Rows are points. To make a cloud, some directions were put in groups of two or more. Within a group, all points are equally far from the middle, so they leave a hole (a ring in 2 directions, a hollow ball in 3). The other directions are filled evenly. Then the cloud was stretched, turned, moved and blurred a little. How many holes are there, and how many directions does each take, smallest first?
In the rows, 128 means zero.

Cloud (21 x 3):
[[ 95 170 140]
 [139 160 157]
 [ 85 191 124]
 [117  61 144]
 [125 166 166]
 [190 144 132]
 [ 65  92 127]
 [206 127 125]
 [125  79 105]
 [160  99 139]
 [192 123 173]
 [ 62  77  98]
 [115 106 108]
 [118  93  86]
 [117  60 143]
 [ 44  74  74]
 [164  98 126]
 [ 57  73 102]
 [134 141 126]
 [ 85 131  98]
 [ 65 141  86]]
Holes: 0

Cloud:
[[ 72 113 139 195]
 [ 87 114 114  88]
 [150  88  81 109]
 [147 128 109 225]
 [ 98  86  64 179]
 [135  93  78  90]
 [109 108 196 106]
 [162 155 156 113]
 [124 119  83 222]
 [123 130  53 153]
 [ 87 104 156  74]
 [171 104 108 165]
 [ 75  61 130 141]
 [ 87  69 160 128]
 [133 107 105  74]
 [133 141 197 132]
 [157 174 147 145]
 [139  96 157 165]
 [141 141 180 102]
 [187 151  83 177]
 [132 132 173 199]
 [119 110  47 180]
 [132  73  77 121]
 [144 164 178 142]
 [138 139 185 105]
 [178 165  88 168]]
Holes: 2 (2, 2)

Cloud:
[[106 165 171 178  56 113]
 [ 96 130  69 129  83 122]
 [139  65 178 125  78 106]
 [ 88 109 171 141 166 114]
 [140 140 185 181 113  60]
 [143  70 178  78 148  97]
 [127 108 191 102  95  93]
 [150 200 135 110 114 112]
 [126  77 183 172  75 150]
 [126 156 207 148  86  95]
 [158 103 163 157 114  48]
 [ 61 151 110 123  97  99]
 [ 38 114 136 146 108 131]
 [110  61 181  99 143 103]
 [ 63 167  95 135 103 163]
 [150  90 114  62 194 136]
 [169 161 102 109 177  51]
 [124  23 160 128  97 128]
 [101  81 135  99  99  82]
 [ 88  84 131 118 108 205]
 [ 59  73  78 117 136 136]
 [131 134  80 157  97 152]
 [123  72  82 119 126  72]
 [ 94 150 201 144 108  73]
 [164 170 118 150 107  84]
 [135 103 103 120  74 144]
 [ 59  50  97 144 124 160]
 [ 78 158 140 141  62 107]
 [113  97  94 149  65 170]
 [108  65 160 134 165  80]
 [ 70  86 184 138  92 113]
 [ 92 166  86 163  73 107]
 [116 102 104 150  70 183]
 [ 92 119  58  91 173 141]
 [109  43  90 114 154  97]
 [126 135  77  89 192 151]
 [116  73  63 141 102 152]
 [139  67 118 150 142 156]
 [142 158 115  52 197 105]
 [109  67 118 153  58 105]
 [ 60 180  98 130 119 141]
 [ 95  96 187 177  52  99]
 [ 74 183 132 168 151  92]
 [ 93 122  78 124  97  83]
 [ 77 161  84 102 179 121]
 [126 107 162 152 161 142]
 [159  61 153 148  91 120]
 [125  95 104  90 138 196]
 [ 65 147 104 162 122  54]
 [ 69 105 171 174 115 151]
 [116  78  90  88 177  76]
 [142 125  54 114 159 117]]
Holes: 1 (6)
